Each row is a point. The points of each table are mixes of a few directions, plus a little noise. Count the directions of each table, and those that both share. Where both have some left over, give the other angles between the two spaces (their principal angles), to ten degrees, smallest first.

First (4 x 2)
[[ 69  -4]
 [-83   5]
 [ 34  -2]
 [-19   1]]
Second (7 x 2)
[[ 62  -4]
 [-69   4]
 [ 46  -3]
 [-78   4]
 [-17   1]
 [-16   1]
 [ 74  -4]]
Directions: first 1, second 1, shared 1

First (7 x 4)
[[ -41  -30  -10  -38]
 [  28   32  -37   54]
 [  27   17   18   18]
 [  -2  -10   37  -25]
 [ -21  -35   75  -68]
 [ -13   19 -117   55]
 [  20    9   32    3]]
Second (8 x 4)
[[  38   19   46   13]
 [  37   19   46   12]
 [   9    5   11    3]
 [  27   14   34    9]
 [ -58  -29  -71  -19]
 [  25   13   31    8]
 [  19   10   24    6]
 [ -99  -49 -121  -33]]
Directions: first 2, second 1, shared 1

First (8 x 6)
[[ 34 -31 -28   5 -50   6]
 [  4  27 -17  71  84   3]
 [-46  -8  46 -22  17  38]
 [ -1   6 -28   9  37 -83]
 [-22 -29  25 -43 -38  16]
 [ -1  43  13   3  18  14]
 [ 11 -63 -24 -10 -46 -18]
 [ 19  53  12 -13 -21  24]]
Second (9 x 6)
[[ 56  37 -14  -6  11  16]
 [-29 -19   8   4  -6  -8]
 [121  76 -17  -6  19  24]
 [ 28  10  22  12  -4 -11]
 [-61 -42  21  10 -14 -21]
 [ 61  38  -7  -2   9  11]
 [-23  -9 -16  -9   3   8]
 [-82 -43 -19 -13  -3   4]
 [-70 -47  22  10 -15 -22]]
Directions: first 4, second 2, shared 0; angles 30, 80

First (7 x 9)
[[  78   16   34   14    0  -21  -28  -54   11]
 [ -72   -2  -36   19   20   52   -3   -6  -18]
 [  15  -15   14  -13  -18  -31  -13  -21  -14]
 [-121  -17  -92   52   33   39   10   52   55]
 [  56   48   43  -19   15   43   28   12  -22]
 [  36   13   22    0    1    1   -6  -21   -7]
 [   8  -46   14  -52  -50  -84   12   37   -6]]
Second (8 x 9)
[[ 41  10 -16  36  13 -30   1  25  84]
 [ 52  28 -17  72  36   1 -29 -35  83]
 [-94 -90 -28 -61 -66 -85   9  50 -33]
 [-38 -23  -1 -24 -18  -5  -2  -6 -40]
 [ -1   9   1  18  12  24 -20 -43 -14]
 [-12  -6   6 -20  -9   1  10  12 -22]
 [  2  14  28 -45  -8  24  36  37 -45]
 [ 49  60  27  26  40  72  -4 -41 -11]]
Directions: first 4, second 3, shared 3

First (9 x 12)
[[ -3 -49   9 -47  35 -78 -25  10  33  13 -46  43]
 [-15  -6  36  49  42  13 -44  56 -21  14 -51  48]
 [ 32 -19  33  -1  -8 -11 -47  40  -6  15  -5  -4]
 [-79  11  -4 -52  51  53 -84  13 -33 -64 -57   0]
 [-13 -10   9  35 -66   9  49 -11 -50 -35  25  -9]
 [ 17  35 -16 -23  50   9   7 -46  40   1  30   0]
 [ 27 -46  10 -57 -23 -89  42 -65  25 -27  41  16]
 [ 19  42 -15  74 -89  62  77 -18 -39   0  71 -55]
 [ 14  45 -62  27  14  29  27  23  54  86  -8 -31]]
Second (9 x 12)
[[   2  -19   49   53   27   13  -15  -36   -4   -2   12  -65]
 [  -1    9  -23  -25  -13   -6    8   18    2    0   -6   32]
 [   4  -30   75   83   43   21  -24  -57   -6   -4   19 -102]
 [   4  -17   46   51   26   12  -15  -36   -4   -1   12  -63]
 [  -3   28  -69  -76  -40  -20   21   53    5    2  -18   94]
 [  -4   27  -69  -76  -39  -18   23   52    6    3  -17   94]
 [   2   -8   21   23   12    4   -6  -15   -2   -1    5  -29]
 [   4  -24   61   67   34   17  -20  -46   -5   -2   17  -80]
 [  -4   35  -90  -98  -52  -24   29   69    7    3  -23  121]]
Directions: first 6, second 1, shared 0; angles 60

First (9 x 18)
[[  13   33  -62  -19   71   -6   52  -55   12   62   -8  -17   -8   54
    -7   -4   45  -19]
 [ -22  -40   53   -7  -69   26  -37   47   -6  -65   30  -11  -14  -62
    17   -9  -25   38]
 [ -31  -40  -15  -25  -75   18   18   61  -12  -49   72  -21  -54  -15
    37  -18   12   62]
 [ -16  -16  -13  -34   -9   23   20    0    6  -10   38  -35  -32  -12
    17  -19   22   30]
 [  47   44   26   95   28  -72  -47    0  -17   35 -101   99   89   45
   -46   57  -60  -88]
 [  17   29  -24    7   52  -15   16  -39    6   43  -31    8   17   33
   -16    9   12  -31]
 [  -4  -17   15   19  -50  -10  -18   47  -14  -31    9   22   -1   -9
     8    7  -21   13]
 [  -1   10  -28  -27   38   14   28  -36   11   26    8  -26  -16   12
     2  -12   30    3]
 [  -2   -3   50  -10   14   23  -34  -25   13  -13  -19  -17   16  -48
   -10   -6  -15   -7]]
Second (9 x 18)
[[  39  -68   57   22   10   47   -7  -88    1  -18  -17  -68   65  -27
   -34  -26   76   71]
 [   3  -17   -3   18   -7    9   13  -24   -9  -12   16  -14    6   11
    12    1   25   29]
 [ -10   34   10   -7    8  -16  -26   26    8    8  -23   32   -3  -13
    -3   12  -50  -49]
 [ -24   30  -50  -10  -15  -25   24   49   -8    7   28   32  -47   33
    31   13  -25  -21]
 [  19   -4   18  -50   25   11  -21   13   31   29  -44  -20   17  -40
   -55  -30    2  -15]
 [ -22   31   -8   29  -12  -23   -4   13  -17  -16   17   41  -19   19
    40   32  -40  -27]
 [ -14   22  -62  -47   -8  -19   31   65    9   27   21   12  -52   23
     4  -11   -7  -15]
 [  37  -71   88   64    8   49  -26 -121  -13  -41  -20  -58   87  -33
   -18   -5   66   70]
 [ -27   45  -53  -21  -12  -33   15   66   -1   12   22   43  -52   28
    27   14  -45  -41]]
Directions: first 3, second 3, shared 1; angles 50, 80

First (9 x 20)
[[  24   47    0   16  -12   36    0  -43    6   25  -15   37   -4    0
   -57   24  -37  -34    8   91]
 [ -29  -47    1  -21    3  -43    3   57  -21  -16   25  -52   10   15
    92  -30   71   35  -13 -108]
 [ -10  -14  -15   15   16    4   -5  -23   25  -21  -40   25  -23  -19
   -77   41  -61    8    0   46]
 [   3  -15    3   -4   15   -6   -4   -2   19  -22   -2    5   -1  -19
   -14  -12  -26   10    3  -20]
 [   4   19    3    2  -16    7    2    1  -17   23    9   -4    4   16
    18    1   25  -13   -1   15]
 [ -35   -9  -17    6  -20  -15    5   27  -37   25   -9  -29  -11   37
    34   37   58    7  -18    8]
 [  24  -10   12   -7   28    4   -5  -19   42  -36    4   23    6  -41
   -34  -34  -61    5   14  -24]
 [  -4   28   -9   15  -20   17    2  -13  -19   32  -14    7   -9   21
   -18   37   11  -19   -4   64]
 [  23    0   23  -22    6   -5    1   15    4  -10   42  -13   26  -11
    56  -66   20    1    9  -73]]
Second (9 x 20)
[[  -3   -3   -3    0   -2    7   -6    3   -3    0   -2   -5    1    4
    -2   -3    3    5   -5  -15]
 [ -18   -3   -6  -20   14  -28    9    5  -14  -22  -29   -8    8   -1
    -2    8    2   16  -18  -18]
 [  21   12   18   10    3  -16   21  -15   20   14   22   28   -8  -16
    10    6  -18  -35   28   70]
 [ -19   10   14  -42   49 -113   63  -13   -5  -45  -49   25    7  -30
    14   36  -22  -16   -3   72]
 [  54   10   15   62  -47   95  -33  -12   40   71   90   19  -22    3
     2  -29   -6  -44   53   43]
 [  13    6    8    9   -3    3    4   -7   12   12   17   13   -5   -6
     4   -1   -7  -18   17   33]
 [   2   -6   -8   11  -16   41  -24    7   -1   12   12  -13   -1   12
    -7  -13   11   13   -5  -39]
 [ -27   -6   -9  -31   21  -43   14    7  -19  -35  -45  -13   11    0
    -1   13    3   24  -28  -26]
 [ -22  -20  -29   -1  -20   56  -48   25  -26   -6  -16  -47    9   32
   -17  -19   31   55  -40 -121]]
Directions: first 3, second 2, shared 0; angles 40, 70

First (10 x 32)
[[ -1 -30  35  18 -33  54  45  13  13 -38  15 -14  35  -5  25  -3 -21 -10
   42  -5 -66 -41 -66   3   2 -26  49  14  33  -8  -4 -73]
 [-21   9  76  46 -55  46  12  38 -18 -61  23   3  42   5  36 -79 -13   2
   54  49 -78 -37 -79   9  55 -66  76  -1  35 -31   2 -94]
 [ 22  15 -47 -13  58  15 -12 -45  31  36 -15  25 -22 -32  11 -26  16  54
  -53 -16  39  26 -16 -19   3  59 -66   1 -54   8   0  66]
 [ -8 -37 -38   1  16 -51   1  40 -55  17 -24 -52 -58  -2 -44  84  17 -30
   38 -40   9  -2  53  39   6  28  13  29  47   3  22  19]
 [ 29 -38  34 -38 -28 -10  23 -59   2  -3  19  -3  38  28  13  -2 -12  -6
   41 -14 -52  30 -36  13 -20   6  31  27  24  12  11 -43]
 [ 17  38 -74  46  -2 -10 -26  44  18  10  -4 -13 -12  12 -59  12 -24  -8
  -23  -9  24   7  76  -4 -38   1 -68 -23 -14  -3 -25  39]
 [  7  28   0 -40  36  -6 -26 -65  29  31  -4  49   1  -9  25 -38  19  37
  -66  16  54  36  -3 -31  -3  25 -43 -17 -63  12  -3  56]
 [  8   5  47 -36  -2  24   7 -68  33  -1  15  43  42   0  50 -54   1  26
  -23  21  -7  17 -58 -25   2  -3   7  -6 -32   7  -2 -14]
 [-32 -26 -18 -23  19 -32  10  38 -18  16 -20 -25 -41  -7 -23 113  13 -51
  -10 -28  51 -29  69   4 -25   2  10  -2  15  16   2  26]
 [-21  36 -16  40  -8 -31 -36  62 -33  -6  -7 -10 -25   9 -35  -6   3 -16
   -1  23  24  -5  57  10  17 -27  -8 -21   6 -16  -3  17]]
Second (8 x 32)
[[  13    4  -16  -20   23  -11    4  -20   15   21   -2  -13   -4   16
    14    6   10   -2    0  -23   -1   14  -32  -16    6   24  -13   21
    -9    8    0   32]
 [   7  -24   -6  -15   22   11   11  -26    4   11   -6    6  -11  -25
     9    8    9   21   -8  -13    5    4  -12    6   -2   29   -8   10
    -5    5    9    5]
 [  -8  100   -8   23  -38  -62  -42   69   14   -3   22  -46   34  121
    -9  -28   -8  -89   36   13  -23   23  -15  -55   22  -72    6   -1
     8  -12  -38   40]
 [ -41   10   56   72  -85   17  -21   80  -47  -67   15   28   21  -18
   -44  -23  -38  -16    5   83    0  -48  104   43  -15  -99   43  -67
    33  -30   -9 -101]
 [ -22   37   23   40  -49  -13  -23   57  -18  -32   14   -2   20   30
   -23  -18  -20  -36   12   40   -7  -14   40    1   -1  -66   20  -31
    16  -13  -15  -31]
 [  21  -92  -15  -43   63   49   42  -89    4   25  -24   31  -36 -100
    25   31   21   83  -32  -39   18   -2  -23   31  -11   98  -16   22
   -18   18   34    0]
 [  20  -46  -23  -39   50   22   27  -63   16   30  -15    6  -22  -44
    22   22   19   43  -15  -39   11   12  -37    3   -3   70  -19   27
   -14   18   19   25]
 [  10   10  -14  -13   15  -10    0  -11   12   15   -1  -12   -3   18
    11    4    9   -5    6  -18   -2   14  -25  -19    6   14   -8   18
    -5    4   -2   29]]
Directions: first 6, second 2, shared 1; angles 70

First (8 x 32)
[[ -7  20  22  -5  10  -7   3  -6 -17  -8  10   1 -11  21   7  20  14   6
  -23  -7   5 -37  15   9  -7  -6  16  15  14 -22  -5  16]
 [-24  35  29  18  24   2  -6 -15  22   9  22  10   6  25  10   6   6  21
   15  19 -10  -3  21  30   4 -26  14  29  15 -47 -28  13]
 [ 30 -65 -37 -34 -46   0  16  34 -49 -14 -45 -15 -29 -25 -13   3 -11 -37
  -32 -31  18 -16 -27 -47 -10  27 -10 -36 -19  71  40   1]
 [-21  18  42 -12   5  -6  12   3 -38  -9   3   2 -38  47  13  42  18   5
  -40 -10  10 -74  28  16 -14 -26  37  32  26 -35 -13  47]
 [ -8  43  13  23  32  -4 -15 -27  36   6  34   8  32   0   4 -12   8  23
   22  17 -12  24  10  24   8   0  -5  12   5 -35 -17 -20]
 [ 28 -66 -53 -14 -41  10   5  28  -6   2 -41 -10  -1 -44 -17 -25 -27 -30
   12  -9   4  43 -37 -41   4  24 -29 -43 -30  72  31 -21]
 [ 61 -42 -62 -27 -24 -15  -1   8 -27 -25 -18 -19  20 -70 -21 -25   1 -33
  -27 -40  18  23 -43 -58  -6  80 -44 -66 -36  87  62 -61]
 [-58  56  47  51  40  19 -16 -25  77  39  35  24  21  45  17  -7  -9  46
   71  61 -33  41  34  67  21 -72  20  59  24 -92 -70  25]]
Second (11 x 32)
[[  -5    2  -13  -21   -1   19   -1   -9   -7  -32   35   -8  -57   -4
   -63   41   16  -15   -3  -35  -33  -11  -13  -30   -5   -6   35  -40
   -50   18   30    2]
 [  -5    7   -5  -10    4   12   -2   -8    0  -19   25   -4  -33   -2
   -38   24   11   -6    1  -19  -23   -5   -6  -15   -3   -6   21  -22
   -30    6   15    0]
 [ -19   45   24   30   33   -2  -14  -25   41   15   29   12   34   12
    17  -13    4   29   29   29  -10   22   18   36   10  -15   -3   29
    17  -50  -32   -7]
 [  30  -59  -10   -4  -40  -27   18   43  -40   31  -88   -1   47   -9
    77  -47  -30  -12  -30   20   64  -10   -3    1   -4   29  -52   29
    57   33   -7    6]
 [ -32   67   19   19   47   19  -21  -45   52  -15   80    7  -15   14
   -48   27   24   24   38    1  -53   19   12   18    9  -30   37   -6
   -32  -51  -12   -9]
 [  -3    5   -1   -2    3    5   -1   -5    2   -7   12   -1  -11    0
   -16    9    5   -1    2   -7  -11   -1   -2   -5    0   -3    9   -8
   -12    0    5    0]
 [  -7   22   16   21   17   -7   -7  -10   23   18    3    9   34    8
    27  -18   -2   18   15   25    4   15   13   28    7   -6  -11   26
    24  -31  -25   -4]
 [ -32   66   16   13   47   22  -21  -45   49  -21   84    5  -28   12
   -61   35   26   21   36   -7  -59   16    9   12    7  -30   43  -14
   -43  -45   -6   -8]
 [  44  -95  -29  -29  -66  -24   29   62  -74   16 -108  -12   16  -19
    60  -33  -32  -35  -53   -6   70  -29  -18  -30  -13   41  -46    3
    40   74   20   13]
 [  47  -99  -26  -24  -69  -30   30   67  -74   25 -121  -10   31  -18
    78  -44  -37  -34  -55    2   81  -27  -16  -23  -12   43  -58   13
    54   72   13   12]
 [ -19   39   10    8   26   13  -12  -27   28  -11   49    3  -16    7
   -35   20   16   12   21   -4  -34    9    5    7    4  -17   25   -8
   -25  -26   -3   -5]]
Directions: first 3, second 2, shared 1; angles 80

First (10 x 32)
[[  12   15  109  -18   -4    7    3  -43   45   27  -18    8  -20   -6
    37   -3   32   34   17    8  -42  -30  -37  -12    8    5  -56   24
    -3  -24  -32   13]
 [  -9    2   27  -33   13   15  -22    6   10   13   29  -38    0   14
    22  -20  -20  -14   11    6  -47   24   -4  -25    5   42  -14    2
   -36  -19   -2  -29]
 [  19   17  -24  -17   10  -12  -35  -15    3    9   39   -1   -1    3
   -35   -5  -27    4   20  -11  -31    2   -6   10  -20   43   24    3
    21    0  -20   -2]
 [  81  -47   24   44   15  -36   42   21  -42    3   -7    5  -86  120
    81   65  -44  -50  -70   25  -30    1  -13  -74   52   44  -55   92
   -27  -16  -65  -34]
 [  15  -16 -121    6  -49    3  -40   45  -20  -29  -10  -11   14  -90
  -109    2    6  -10  -26  -64   59   10   53   34  -32  -70   50  -41
    50   33   85   -5]
 [ -39  -47  -41  -44  -36   48   -9   44    0    8  -19  -46   64  -32
   -75  -20   34   37  -20  -31   58   24   65    6  -37  -16    7   -9
    36   27   74   -2]
 [   1   11    7   18    2  -11   14  -16    2   -5  -12   26   -4   -5
     6    7   10    8    6    6   12  -17  -12   13    3  -17    3   -3
     9    2  -12   19]
 [ -61   38   80    2   36   11   28  -28   22   -1    0    5   14    6
    93  -31   11   -9   44   51  -27    2  -41   -1   30    0  -15  -34
   -74  -27  -19    5]
 [ -62    9  -61   32   16   -4   44   -4  -23  -22  -14   43   62    5
   -23   -5   18   24   19   24   85   -5   16   53  -18  -26   61  -36
    27   34    6   47]
 [  44   18    0   12   -2  -22  -25  -11    3   -4   13    8  -44  -17
     3   11  -20  -24   -1  -15  -37   -9  -21   -4    9   -3   -3    2
    -3  -12  -13  -11]]
Second (9 x 32)
[[-15  -6  43 -35  19  -3  16 -17   0   2 -15 -12  -8  54  18   8  48  37
   -2  20   3 -41   0 -18   2  29 -32  63  12   9 -49   9]
 [ 44  30 -12  90  -3 -34  17 -14  -7 -13  -1  66 -37 -34  39  17 -53 -53
    2   4 -10   9 -43  20  28 -49  21 -55 -26 -19   1   9]
 [ 33 -29 -56  -1 -26   8 -26  33 -12   5  14 -15   5 -17 -56   5 -33 -13
  -26 -37   5  32  29  -3 -19   5  17  -9  24   8  39 -19]
 [-33 -19 -29  13 -19  26  17  31  -7 -10 -22  -4  37 -36 -12 -12   9  -6
  -10  -6  48  25  25  12  -4 -46  14 -43  -9   9  58   2]
 [ -5 -30 -74  -4  -6  27 -22  40 -14  30  58 -23  60  12 -51 -24 -90 -21
    1 -13  -7  89  33   1 -33  63  53 -48   1  -2  47 -24]
 [ 26  16 -42  15 -14 -12 -26 -14   5   4  17  28   9 -42 -54   0 -24   7
   15 -26   0   1  -4  35 -25  -9  39 -31  39   7  11  16]
 [-45   3  96 -46  45 -10  50 -41   5  -2 -36  -6  -8  97  65  13  91  64
    9  54  10 -74 -16 -22  17  37 -57 101   7  12 -93  27]
 [ 54  -2 -23  41 -28 -11 -20  22  -6 -15  -5   5 -48 -53   6  16 -32 -57
  -26 -30 -18  15  -6 -10  21 -52  -3 -30 -23 -15  39 -27]
 [-55  32  99 -74  32   9  -7 -38  32  -4 -11 -37  -7  19  46 -25  83  41
   36  30 -35 -54 -21 -16   9  19 -49  47 -25  -9 -48   4]]
Directions: first 6, second 6, shared 5; angles 40
